Each point is reached from the start by the listed moves, each made 0, 1 or 2 times, or once backwards (-1), plus a little noise. Say if it took an odd or an even number of moves. Then give how often each move was made.

Moves:
(1): .04  .44  .08  .27  .16
(2): -.03  -.06  .08  -.12  .36
(3): -.04  -.04  -.05  .13  -.10
Start: .04  .05  -.08  .11  -.03
Points:
-.12  -.17  -.02  .14  .50 => even (0, 2, 2)
.11  .94  .08  .65  .29 => even (2, 0, 0)

Moves:
(1): -.03  .21  -.06  .02  -.08  .02  -.18  .12  .01  -.10  .04
(2): -.08  .13  .15  -.01  -.09  -.07  .16  -.10  -.01  .01  .16
(3): .06  -.06  .16  -.04  -.08  .09  .12  -.09  -.22  .01  .03
(4): -.14  -.05  .06  .09  .00  -.13  .03  -.06  -.13  .01  -.10
(5): -.02  .06  -.03  .08  .12  .09  -.03  -.08  .05  .03  .18
(6): .13  .10  -.03  .35  -.01  .08  .04  -.02  .17  -.11  .13
(7): .10  -.02  -.05  .12  .06  -.05  .02  -.07  -.08  -.08  .01
(8): .01  -.07  .20  -.28  -.02  -.06  -.12  .01  -.04  .16  -.09
(9): -.15  .00  .01  -.09  .18  .03  -.04  -.12  .14  -.17  .03
Start: -.01  .12  .04  -.11  -.04  -.03  -.08  -.01  -.13  .10  .07
Points:
-.20  .82  .69  -.52  -.03  .22  -.34  -.31  .20  -.21  .80 => even (2, 2, 1, -1, 1, 1, 0, 2, 2)
-.59  .01  .39  -.85  .32  -.26  -.50  -.10  .21  .19  -.19 => odd (0, 0, -1, 1, 0, 0, -1, 2, 2)
-.18  .23  .20  .07  .23  -.46  -.53  -.16  -.08  -.13  -.14 => even (1, 0, -1, 2, 0, 1, 2, 2, 1)
-.32  .37  .29  -.47  .21  -.03  -.52  -.23  -.55  .00  .24 => even (2, 0, 1, 1, 2, -1, 1, 1, 1)
.10  .45  .21  .91  .17  .15  .74  -.73  .09  -.38  .94 => even (-1, 2, 1, 0, 1, 2, 1, -1, 1)
.06  .26  -.35  .55  .36  .20  .09  -.20  .81  -.59  .34 => odd (-1, 0, -1, -1, -1, 2, 0, -1, 2)
.07  .22  .22  .47  .08  .07  .45  -.59  -.32  -.67  .44 => even (0, 1, 2, 0, -1, 1, 2, -1, 2)

Moves:
(1): .01  .08  -.13  -.02  -.02  .05  -.02  .01  -.03  -.07  -.02  -.19  .12  .09  .06  .03  -.03  .08  -.07
(2): -.16  .01  -.06  .03  -.06  -.08  -.07  -.08  -.01  .00  .02  -.04  .02  -.10  -.12  .11  -.06  -.01  -.02
(3): .03  .03  -.05  .00  .05  .05  -.04  .08  -.06  -.03  .06  -.06  .13  .06  .00  -.11  .11  .00  -.06
(4): -.12  .07  .03  -.04  -.05  -.02  -.02  .03  .06  .05  .03  -.01  .00  .12  -.02  -.01  .00  -.05  .00
(5): -.02  .07  .10  -.05  .05  -.11  .00  -.05  -.03  .05  -.09  -.12  .02  -.04  .20  .06  .02  -.03  .06
(6): -.06  .22  -.11  .01  .10  -.03  -.06  .06  -.06  -.04  -.02  -.05  .00  -.04  .00  -.03  -.08  .05  -.08
(7): .03  .01  .07  -.04  -.09  -.01  -.04  .03  .03  -.05  -.02  .09  .00  .02  -.04  -.01  .01  -.11  .04
(8): -.03  -.09  .03  -.02  .02  -.05  .08  -.02  .04  .01  -.13  .00  -.05  -.07  -.12  .12  .08  .04  -.03
(9): -.03  -.01  .11  .01  .09  .07  -.06  .04  .04  -.01  -.01  .04  .02  -.10  .14  .16  -.01  .01  .01
(10): -.15  .11  .13  .01  .06  -.07  .03  -.04  .12  .00  -.06  -.02  .13  -.08  .18  .01  -.10  .06  .00
(11): .12  .01  .02  .03  .02  .00  .06  .08  .01  -.01  .07  -.11  -.01  -.02  .09  -.07  .12  .06  .06
(12): .05  -.05  .04  .00  .02  -.01  .02  .05  .03  .02  .04  .03  .07  -.02  -.03  -.01  -.07  .00  .00
(13): -.21  .01  -.11  -.09  .01  -.07  -.11  -.02  -.05  .00  -.04  -.06  -.10  .12  .00  .07  -.07  .09  -.08
(14): -.23  .09  .07  .13  -.04  -.09  -.09  .15  .03  -.04  -.12  .09  .30  .09  .23  -.07  -.05  -.03  .17
(15): -.10  .02  .05  .02  -.14  -.04  .02  -.05  -.08  -.06  -.06  .06  -.12  .01  -.04  .14  -.15  .03  -.10
(16): .16  .08  -.13  .10  .08  .02  .01  .03  .02  .04  .09  .03  .16  -.06  .15  .00  .16  .16  -.13
(17): -.07  -.05  -.10  .07  .03  -.03  .01  .01  .01  .02  -.05  -.05  -.02  -.13  .04  .05  -.09  .04  -.18
(18): -.02  -.09  -.04  -.11  -.04  .11  .05  .04  -.05  .04  .08  .12  .06  -.07  -.11  -.05  .01  -.11  .05
Start: -.07  .05  .07  .10  -.09  .00  .05  -.01  -.11  .06  .06  -.08  .10  -.08  -.04  -.04  .04  -.06  .01
Points:
.01  .33  -.75  .11  .02  .13  .06  -.20  -.45  -.07  .11  -.25  -.42  .00  .01  .41  -.15  .86  -.94 => odd (1, -1, -1, -1, -1, 1, -1, 0, 0, 0, 0, -1, 2, -1, 2, 2, 0, 0)
-.31  .07  .15  .30  -.34  -.06  -.10  .16  -.19  -.27  -.07  -.20  -.10  .36  .67  .27  -.33  .46  -.04 => even (1, -1, -1, -1, -1, -1, 0, -1, 1, 0, 2, 0, 2, 1, 2, 0, 0, -1)
-.51  .67  .61  .06  -.15  -.48  -.21  .25  .17  .04  -.24  -.41  .87  .30  .74  -.03  -.11  -.25  .19 => odd (1, 0, 1, 2, 2, 0, 2, 0, 0, 1, 0, 2, 0, 1, 0, 0, 0, -1)
-.18  .02  -.38  .47  -.32  -.10  .08  -.16  -.18  .05  .03  -.18  .27  -.39  .19  .52  -.12  .42  -.80 => odd (1, 1, 0, 0, 0, -1, 0, 0, 0, 0, 0, 0, 0, 0, 2, 2, 2, 0)

Moves:
(1): .01  .01  .00  .13  -.07  -.10  .01  -.03  .06  .08  .02  -.01  .09  .01  .05  -.06  .02  .01  .00  -.08  -.02  .05  .03  -.01  -.05
(2): -.07  .14  .01  .03  .03  -.03  .03  .02  .02  -.13  .02  -.06  .08  .04  -.06  .10  -.03  -.06  .06  -.03  .07  .01  -.02  -.03  .06
(3): -.04  -.06  .03  .06  -.03  -.03  .01  .02  .07  -.08  -.05  -.01  .01  -.02  -.06  .01  .05  -.02  -.04  .04  .02  -.04  .02  .05  -.03
(4): .01  .06  -.06  .01  .02  .06  .07  .04  -.02  -.07  .02  -.06  -.04  .05  -.02  .04  .03  -.07  -.04  -.04  -.01  -.02  .01  .01  .05
(5): -.06  .06  -.02  -.01  .00  -.02  .01  -.06  -.05  -.02  .01  .02  -.03  .03  .06  .06  -.01  .05  .06  .04  .14  -.10  .06  .07  .05
(6): .02  .02  .00  .01  .05  -.01  -.05  -.08  .03  .01  .04  .03  .02  -.06  -.09  -.01  .04  .03  -.06  .04  .00  .15  -.07  .07  -.03
(7): .01  -.01  .05  -.04  .03  .00  .00  .00  -.01  .06  .04  -.08  .01  .03  -.06  .03  -.03  -.05  -.05  -.06  -.01  .02  .12  .03  -.08
(8): .09  .03  .01  -.05  .00  .01  -.10  .09  .05  -.01  -.09  -.07  -.04  .06  .06  .09  .14  .01  .06  -.02  .02  -.01  -.06  .11  -.06
(9): .11  -.08  -.03  -.02  -.05  -.07  .03  .06  -.06  .04  -.02  .06  .07  .01  -.10  -.03  .03  .08  -.01  -.05  .02  -.03  -.01  .05  -.03
(10): -.02  .03  .05  .07  .10  -.10  -.01  .03  -.07  .04  -.04  -.01  -.08  -.04  -.01  -.05  .15  -.05  -.05  -.03  -.01  -.07  -.01  -.02  .04
(11): .01  -.03  .05  .02  -.04  .03  .01  .01  .05  -.01  -.01  -.02  .04  .04  .05  .10  .03  -.03  -.04  .02  .01  .00  .00  .01  .11
(12): -.06  -.02  .11  .00  .05  -.01  .14  .03  .09  .03  -.06  -.03  .04  -.03  .03  -.08  .02  .05  -.03  .02  -.12  .05  .01  .10  .03
(13): -.05  .03  .01  .02  -.03  -.04  .00  -.04  -.10  -.07  .00  .00  -.06  .01  .06  -.02  .01  -.01  -.12  -.01  -.08  .03  -.04  .05  .00
(14): .05  .06  -.03  -.07  -.17  -.05  -.06  -.07  .11  -.02  .11  .01  .02  -.01  -.09  -.06  .13  -.07  -.01  .08  .01  -.05  -.04  -.03  .01
(15): -.05  -.07  -.12  -.01  -.04  .10  -.06  .01  -.02  -.01  -.05  .00  .02  -.01  .03  .00  .03  .02  .00  .01  .07  .00  .07  -.03  -.04
(16): .07  .05  -.07  -.02  -.04  -.05  -.02  .02  -.03  -.04  .04  -.02  -.02  .08  .01  .00  .04  .09  -.01  -.04  -.04  -.02  .10  -.02  .04
(17): -.03  -.03  -.02  -.01  .02  -.05  .01  -.04  -.01  -.07  -.03  .01  -.01  -.06  .01  .03  .01  -.02  .05  -.02  .01  .01  -.01  .05  -.01
(18): -.01  -.01  .05  -.04  -.05  .02  .04  -.07  -.07  -.05  -.09  -.04  -.05  -.01  -.04  -.01  -.10  .01  -.03  -.05  -.02  -.14  -.02  .06  -.02
(19): .02  -.04  .02  .07  .09  .03  .00  -.01  -.08  .06  .06  .04  .09  -.02  -.03  -.01  .00  .02  -.03  .05  -.05  -.10  -.09  -.06  .03
(20): -.02  -.02  -.03  .04  -.10  .03  .01  .06  -.07  .04  .00  -.06  -.04  .02  .00  -.02  -.13  -.03  .06  -.01  -.02  .05  -.08  .03  .07
(21): .04  .03  -.03  -.01  -.03  .04  .08  -.02  .00  .03  .02  .00  .01  -.03  -.01  .12  .04  .03  -.05  .01  .01  .06  .04  .00  .00
(22): -.03  -.01  -.02  .03  .06  .00  .07  -.10  .02  .03  -.04  .06  -.01  .07  -.08  .03  .03  .06  .03  -.05  -.06  .05  -.06  -.09  .02
(23): -.04  .01  .10  .01  -.05  .16  -.06  -.06  -.04  -.10  .03  .05  .06  .10  .01  -.01  .00  .06  .05  -.01  -.04  .01  .05  .06  -.05
(24): -.01  .08  -.07  .01  .01  .01  .01  .03  .10  .01  -.02  .11  .02  -.01  -.03  -.06  -.04  .03  .03  .09  -.11  .06  .09  .07  .01
Start: -.02  .07  -.09  .04  .08  -.02  .02  .00  .07  -.07  -.09  .07  .07  .01  .00  .02  .05  .06  .08  .04  .02  .07  -.11  -.10  -.12
Points:
-.02  .41  -.23  -.05  -.15  -.11  -.02  -.02  .55  -.67  -.17  -.51  .01  .24  -.18  .94  .45  -.43  .15  -.12  .50  .16  -.21  -.04  -.11 => odd (0, 2, 2, 1, 0, 0, 1, 2, -1, -1, 1, -1, 0, 1, 0, 0, 1, 0, -1, 0, 1, 1, -1, -1)
.25  .39  .05  .09  -.45  .04  -.34  -.13  .28  -.14  .22  .35  .82  .41  .09  .59  .50  .22  .02  .22  .25  .21  .35  .59  -.45 => even (2, 1, 0, -1, 2, 0, 2, 2, 2, -1, 2, -1, 2, 1, 0, -1, 0, -1, 1, -1, 2, -1, 2, 2)
-.02  .63  -.04  .01  .32  -.06  -.11  .13  .37  -.46  -.36  .29  .06  .19  .22  .15  .87  .29  .44  .05  -.24  .36  .19  .36  -.10 => odd (0, 1, -1, 0, 0, 0, -1, 2, 0, 2, 0, 1, 0, 0, 0, 1, 2, -1, -1, -1, 1, 0, 2, 2)
.09  .14  -.51  .13  -.60  .22  -.25  -.42  .02  -.38  .25  .43  .20  .27  -.15  -.46  .28  .37  -.02  .14  -.66  .41  -.22  -.01  -.26 => even (1, -1, 0, 1, -1, 1, -1, 0, 0, -1, -1, 0, 2, 2, 1, 2, 1, 0, 1, 1, 0, 1, 2, 1)
.14  -.37  .29  .12  .07  .35  .47  -.19  -.62  -.05  -.10  -.05  .18  .04  -.30  .30  -.11  .03  -.85  -.34  -.29  .07  -.12  .21  -.24 => odd (0, -1, 0, 2, -1, 1, 2, -1, 2, 0, 2, 0, 2, -1, 0, -1, 0, 2, 1, 0, 2, 0, 1, -1)

Moves:
(1): .00  .07  .05  .06  -.03  -.01  .10  -.01  -.18  -.06  .03  .07  -.12  -.06  .04  .04  -.01  .00  -.03  -.01  .01  .12  -.01  .06  -.14  -.14
(2): .07  -.03  .06  -.04  .08  -.01  -.05  -.02  .06  .06  -.07  -.09  -.11  .00  -.06  -.01  -.04  -.08  -.01  .08  .07  .12  .04  -.04  .00  -.03
(3): .01  -.12  -.08  -.05  -.01  .01  -.03  -.02  .00  -.03  -.05  .02  .00  -.02  .12  .05  -.01  -.01  .03  -.05  -.03  .08  .11  -.06  -.03  .00
(4): .04  .01  -.05  -.05  .07  .02  .04  -.04  .07  -.07  .07  .02  -.06  -.03  .01  -.11  .07  .01  .02  .07  -.05  -.03  -.02  .07  .05  .01
(5): .05  .00  -.17  .05  .01  -.08  .09  .02  .04  .04  .01  -.11  .05  .07  .00  .02  .16  -.09  .08  .01  .03  .01  -.01  .12  -.04  .04
(6): -.02  .01  .01  -.02  .00  .03  .09  -.05  .07  .09  -.02  .08  .10  -.02  -.11  -.01  .08  .04  -.03  .01  -.10  .00  -.01  -.16  -.02  .08
(7): -.05  .03  .05  -.10  .03  .03  .03  -.01  .06  .00  -.07  -.06  .04  .17  -.01  -.09  .06  -.07  .02  -.03  -.02  -.04  .04  -.10  .04  -.02
(8): -.01  .05  -.04  .15  .10  -.05  -.06  -.12  -.01  -.06  -.03  -.04  -.02  -.12  .04  .05  -.05  .17  -.06  .00  -.01  .07  .08  .06  .01  -.05
(9): .04  -.01  .03  -.04  -.04  -.03  -.09  -.04  -.05  .01  .01  -.11  .09  .01  -.03  -.01  -.01  -.06  -.05  -.05  -.03  -.03  -.03  -.03  .03  -.04
(10): -.05  .00  .00  .16  -.16  .12  .10  -.09  .04  .00  .05  .03  .07  -.04  .05  .01  .01  .02  -.03  .15  -.03  .00  .11  .02  -.02  .10
(11): -.09  .00  -.01  .00  .00  -.04  -.02  .00  -.02  -.04  .00  -.03  .06  -.01  .03  .08  .01  .01  -.04  .00  .07  -.03  -.07  .10  -.04  -.07
(12): .04  .09  -.02  -.06  .11  -.02  .06  -.04  -.14  -.11  -.10  -.03  .04  -.05  .06  -.05  -.06  .03  .02  -.05  .03  .06  .00  .07  -.02  .14
(13): .09  -.06  -.09  .09  -.04  .04  -.03  .01  .05  .01  .09  .13  .07  .08  -.08  .08  .11  -.08  -.20  -.03  -.02  -.04  .08  .03  -.02  .13
(14): .10  .00  -.16  .04  -.07  .01  -.07  .08  .16  -.08  -.02  -.02  -.01  .01  -.02  -.02  -.04  .09  -.06  -.02  .10  -.03  -.09  -.06  -.09  .08
(15): .04  .11  .16  -.14  -.07  .03  .04  .03  -.06  .03  -.04  -.01  .10  .07  .08  .03  -.10  -.03  .02  -.16  -.07  .12  -.02  .03  .13  -.14
(16): .01  -.08  .01  -.11  -.20  -.09  .09  -.05  -.01  -.02  -.20  .03  .03  .05  -.06  .03  .01  .08  .07  -.07  .00  .03  -.02  .04  .00  .05
(17): -.02  .06  -.16  -.01  .11  .03  -.03  -.07  .00  -.05  .06  .01  -.13  .04  -.01  .09  .00  .00  -.09  .05  .14  -.06  -.05  -.05  .13  .11
(18): .01  .00  .07  .06  .00  .03  .05  .06  -.04  -.07  -.04  -.04  .02  -.05  -.03  .06  -.08  .02  -.01  -.09  -.04  -.11  .00  -.02  .08  -.06
(19): .07  .07  .16  .08  -.01  -.03  .03  .12  .07  -.06  -.07  .04  -.06  -.11  .06  .00  -.05  -.08  .00  .13  .03  -.07  .04  -.07  .07  .10
(20): -.06  .06  .10  -.01  -.05  .00  .03  .01  .05  .01  -.06  .01  -.10  .01  -.03  .01  .13  -.03  -.01  -.06  .00  -.07  .02  .07  .00  -.01
(21): -.04  .01  -.05  -.02  -.05  .06  -.11  .02  .03  -.03  -.04  .03  -.02  .07  -.02  .03  -.05  -.04  .04  .11  -.06  .01  .00  .02  -.02  -.06
(22): .03  -.01  .08  .06  -.01  .01  -.02  -.02  -.02  -.08  -.02  -.04  .05  -.07  .00  -.02  .08  -.05  .07  -.09  .00  .08  -.09  -.01  .05  -.01
(23): -.04  -.04  .03  .04  .06  -.09  .04  .00  .03  -.04  -.03  -.02  -.02  .05  .07  .09  -.09  -.03  .01  .04  -.01  -.07  -.03  .07  -.11  .11
(24): -.06  .02  -.02  .02  .00  -.09  .04  -.04  -.02  -.03  .08  .02  -.01  -.05  -.05  -.02  -.05  -.04  -.06  .01  .04  .03  .02  .02  -.03  -.03
Start: .02  .02  .03  -.01  -.06  -.09  .00  .04  .04  .00  .11  -.14  .05  .08  -.03  .02  .06  -.07  -.04  -.12  -.06  .07  .13  .07  .11  .01
Points:
.23  -.18  .21  .06  -.54  .10  -.54  -.09  .42  -.23  -.49  -.94  .86  .63  -.08  .31  -.03  -.15  .01  -.59  -.28  .44  .12  .34  .50  -.74 => odd (-1, 2, 0, 0, 1, -1, 2, 2, 1, 1, 2, -1, 1, 1, 2, 1, -1, 2, -1, -1, 2, 2, 0, -1)
.05  .78  .64  -.16  .39  -.12  -.49  -.07  .42  -.50  -.48  -.65  .18  -.04  .11  .05  -.67  -.17  -.38  .04  .10  .38  -.11  -.46  .40  -.18 => even (0, 2, 0, 0, -1, 2, 2, 2, 2, 0, 2, 1, -1, 2, 2, -1, 1, 0, 2, 0, 2, 1, 1, 1)
.05  .38  .26  .40  .36  -.54  -.16  .00  -.14  -.28  .11  -.54  -.78  -.15  .18  .33  .17  -.80  -.24  -.08  .03  .25  .71  .21  .27  -.68 => odd (2, 1, 2, 0, 2, -1, 1, 2, 2, -1, -1, -1, 0, -1, 0, -1, 1, 1, 2, 2, 1, 0, 0, 2)
.10  -.26  -.26  .24  -.01  -.37  -.29  -.19  .42  .19  -.30  -.08  -.76  .53  -.59  .57  .33  .18  -.48  -.17  .29  -.04  .40  .43  -.04  .27 => odd (0, 2, -1, -1, 0, -1, 0, 2, -1, -1, -1, -1, 2, 0, -1, 2, 1, 0, -1, 2, 0, -1, 1, -1)
.02  .30  .30  .72  -.63  -.32  .79  .00  -.15  -.50  .18  -.22  .02  -.09  .40  .75  .04  -.33  .00  -.44  .12  -.11  -.07  .69  .47  .16 => even (1, -1, 0, 0, 2, -1, -1, 0, 0, 2, 0, -1, 0, 0, 2, 1, 2, 2, 1, 1, -1, 2, 2, 1)
